Each row is a point. The points of each table are mixes of a few directions, plus a little noise. Count the directions of each table, and those that both share. Where both have some left over, give the other angles between the two spaces (their principal angles), to ten degrees, smallest first.

First, 5 rows:
|  17 |  12 | -10 |
| -73 | -45 |  47 |
|  74 | -24 | -36 |
|  50 |  36 | -33 |
| -67 |  23 |  30 |
Second:
|  59 |   5 | -32 |
| -48 |  -5 |  26 |
| -81 |  -7 |  46 |
|  70 |   7 | -39 |
Directions: first 2, second 1, shared 1

First, 7 rows:
|    1 |  -12 |   11 |    3 |   -8 |    0 |   -4 |   -2 |
|   -6 |  -19 |   32 |  -44 |  -42 |   20 |  -14 |  -18 |
|    1 |  -15 | -113 |  160 |  117 |  -39 |  -59 |   66 |
|   -5 |    5 |   57 |  -97 |  -68 |   31 |   20 |  -35 |
|    9 |   29 |   -5 |   19 |   26 |  -22 |   44 |    4 |
|   12 |  -30 |   37 |   34 |  -10 |  -26 |   11 |   -4 |
|  -14 |   36 |  -18 |  -72 |  -16 |   38 |    1 |  -11 |
Second, 7 rows:
|   76 |  -57 |  -30 |  104 |   38 |   34 |    6 |   50 |
|  -77 |   42 |   17 |  -22 |   -6 |    2 |   65 |   31 |
|  -52 |   57 |   27 |   -4 |   33 |  -19 |   76 |   90 |
|    0 |   -5 |   -4 |  -16 |  -15 |    0 |  -18 |  -30 |
|    5 |  -29 |  -18 |   48 |    0 |   33 |   22 |    9 |
|   12 |  -13 |   -3 |  -30 |  -22 |   -8 |  -44 |  -58 |
|   39 |    3 |    7 |  -78 |  -30 |  -44 | -103 |  -98 |
Directions: first 3, second 3, shared 0; angles 40, 50, 90

First:
|   -3 |    1 |    0 |    0 |    2 |   -2 |   -3 |   -6 |   -4 |   -5 |    2 |    6 |
|  -55 |   -5 |  -38 |  -33 |   41 |  -95 |  -82 | -210 | -102 | -123 |   90 |  166 |
|   31 |   -9 |    2 |   -2 |    1 |    3 |   24 |   14 |   25 |   28 |   -8 |  -34 |
|  -41 |   29 |   17 |   25 |  -31 |   57 |   -5 |  102 |    1 |   15 |  -42 |  -23 |
|    1 |    8 |   13 |   13 |  -17 |   36 |   16 |   73 |   23 |   30 |  -30 |  -43 |
|   23 |   -4 |    4 |    1 |   -2 |    9 |   22 |   25 |   23 |   26 |  -13 |  -32 |
|    3 |  -12 |  -17 |  -16 |   22 |  -44 |  -18 |  -90 |  -24 |  -36 |   39 |   48 |
|    3 |    7 |   11 |   12 |  -14 |   29 |   15 |   60 |   21 |   27 |  -26 |  -37 |
|   39 |  -11 |    4 |    1 |   -1 |    9 |   32 |   30 |   35 |   40 |  -14 |  -49 |
Second (9 x 12):
|  -27 |    4 |   17 |   -3 |  -12 |   21 |   48 |   13 |  -10 |   10 |  -86 |   -3 |
|   -4 |   17 |    8 |   33 |  -32 |   57 |   -8 |  104 |   30 |   34 |  -11 |  -60 |
|  107 |  -51 |   -1 |  -16 |   49 |  -75 |  -15 |  -33 |    9 |   -1 |   77 |   14 |
|   -6 |  -12 |   -9 |   41 |  -35 |   18 |  -24 |   -2 |  -26 |  -20 |  -19 |    0 |
|  -90 |   55 |   25 |  -33 |   -2 |   46 |   51 |   51 |    6 |   22 |  -80 |    0 |
|   53 |  -21 |   31 |  -41 |   75 |  -82 |  -43 |   25 |  -35 |  -31 |   68 |   87 |
|    2 |    4 |  -27 |  -33 |   32 |  -43 |  -18 |  -93 |    7 |  -19 |   79 |   28 |
|  -39 |   13 |   26 |   -9 |   -7 |   24 |   46 |   36 |  -14 |   10 |  -90 |    6 |
|    4 |   -9 |  -73 |   62 |  -68 |   35 |  -36 | -101 |   33 |   -4 |   62 |  -73 |
Directions: first 2, second 5, shared 2

First (11 x 20):
|  -28 |   47 |    7 | -112 |   10 |   19 |   42 |   16 |   46 |   50 |   24 |   22 |   47 |   42 |   -1 |   90 |  -34 |   13 |   -3 |   27 |
|  -53 |   36 |   11 | -115 |   13 |   18 |   43 |   15 |   62 |   57 |   33 |   25 |   52 |   49 |    2 |   90 |  -21 |    3 |   -8 |   15 |
|  124 |   93 |  -10 |  -31 |  -13 |   15 |   12 |   28 |  -63 |   -3 |  -43 |    3 |   -9 |  -34 |  -21 |   43 | -107 |   64 |   28 |   78 |
|   44 |   72 |   -8 |  -34 |    2 |   -1 |    8 |   19 |   -1 |   44 |    0 |   42 |   -1 |   22 |   -9 |   75 |  -40 |   58 |   37 |   56 |
|  -42 |  -86 |   -2 |   79 |   -3 |  -15 |  -30 |  -35 |   -7 |  -52 |    4 |  -37 |  -21 |   -6 |   15 |  -89 |   81 |  -52 |  -23 |  -58 |
|  -60 |  -93 |   19 |   69 |    1 |   -2 |  -15 |   -3 |    9 |  -37 |   -6 |  -30 |   -8 |  -60 |    3 | -111 |   31 |  -70 |  -40 |  -86 |
|  -33 |  -69 |  -28 |   53 |   -5 |  -26 |  -36 |  -78 |  -12 |  -65 |   27 |  -49 |  -22 |   83 |   33 |  -34 |  145 |  -33 |   -8 |  -16 |
|   40 |    0 |    9 |   -9 |   -9 |   21 |   13 |   16 |  -37 |  -38 |  -34 |  -37 |    6 |  -64 |  -11 |  -42 |  -67 |  -17 |  -25 |   -5 |
|   -6 |  -24 |   -8 |  115 |    3 |  -39 |  -48 |   -6 |    2 |   21 |    6 |   46 |  -52 |    1 |    2 |  -33 |   63 |   23 |   41 |  -17 |
|   29 |   58 |  -11 |   -1 |    4 |  -15 |   -7 |   12 |    8 |   53 |    9 |   56 |  -14 |   33 |   -5 |   68 |   -6 |   61 |   48 |   47 |
|  -16 |  -34 |   21 |  -16 |   -3 |   24 |   20 |   16 |   -4 |  -31 |  -19 |  -39 |   21 |  -64 |   -7 |  -58 |  -46 |  -49 |  -45 |  -42 |
Second:
|  -11 |  -70 |    7 |   18 |   37 |  -21 |  -73 |  -54 |   32 |  -49 |   37 |   36 |   16 |  -42 |  -23 |   -3 |   75 |   43 |   -2 |  -14 |
|   35 |  -12 |   43 |   35 |   91 |    0 |  -70 |   22 |  -12 |  -45 |   25 |   26 |    0 |  -22 |  -25 |   14 |   10 |  105 |    9 |   43 |
|   13 |  -38 |  -48 |  -89 |  -41 |  -13 |   68 |  -20 |   18 |   27 |   63 |  -16 |   22 |  -83 |   38 |   39 |    4 |  -34 |   52 |  -91 |
|  -30 |   84 |  -15 |  127 |    7 |   31 |  -44 |    7 |  -39 |  -33 |  -57 |   -8 |  -19 |   41 |  -57 |  -26 |  -27 |   33 |   -2 |   86 |
|    8 |   24 |   -6 |  -29 |  -38 |    3 |   37 |    8 |    1 |   32 |  -28 |   -5 |   -2 |    9 |   10 |    3 |  -34 |  -38 |   -8 |   -3 |
|   32 |  -92 |   94 |  -91 |   55 |  -35 |  -13 |   26 |   35 |   22 |   17 |   28 |    4 |   45 |   51 |   -6 |   41 |   -9 |  -62 |  -23 |
|  -29 |   40 |  -77 |   43 |    1 |   29 |   86 |   31 |  -56 |   -8 |   76 |  -94 |   -6 |  -28 |   29 |   27 |   -3 |    1 |  105 |  -54 |
|   44 |   11 |   92 |   24 |   77 |   -2 |  -79 |   39 |   -6 |  -18 |  -45 |   49 |  -14 |   48 |  -27 |  -10 |  -19 |   74 |  -56 |   90 |
|   25 |   -2 |    9 |  -63 |  -31 |  -10 |   25 |    5 |   15 |   33 |  -17 |   14 |    4 |   -9 |   16 |   10 |  -30 |  -29 |  -16 |  -10 |
|  -35 |   30 |  -33 |   63 |   -9 |   16 |    5 |    0 |  -20 |  -16 |   -3 |  -29 |  -10 |   15 |  -12 |  -12 |    2 |   -5 |   18 |    9 |
|  -52 |   18 |  -63 |  -40 | -151 |    2 |   59 |  -63 |   36 |   57 |  -70 |   -4 |    9 |   18 |   10 |  -31 |  -21 | -147 |  -41 |  -35 |
Directions: first 4, second 5, shared 1; angles 50, 80, 80
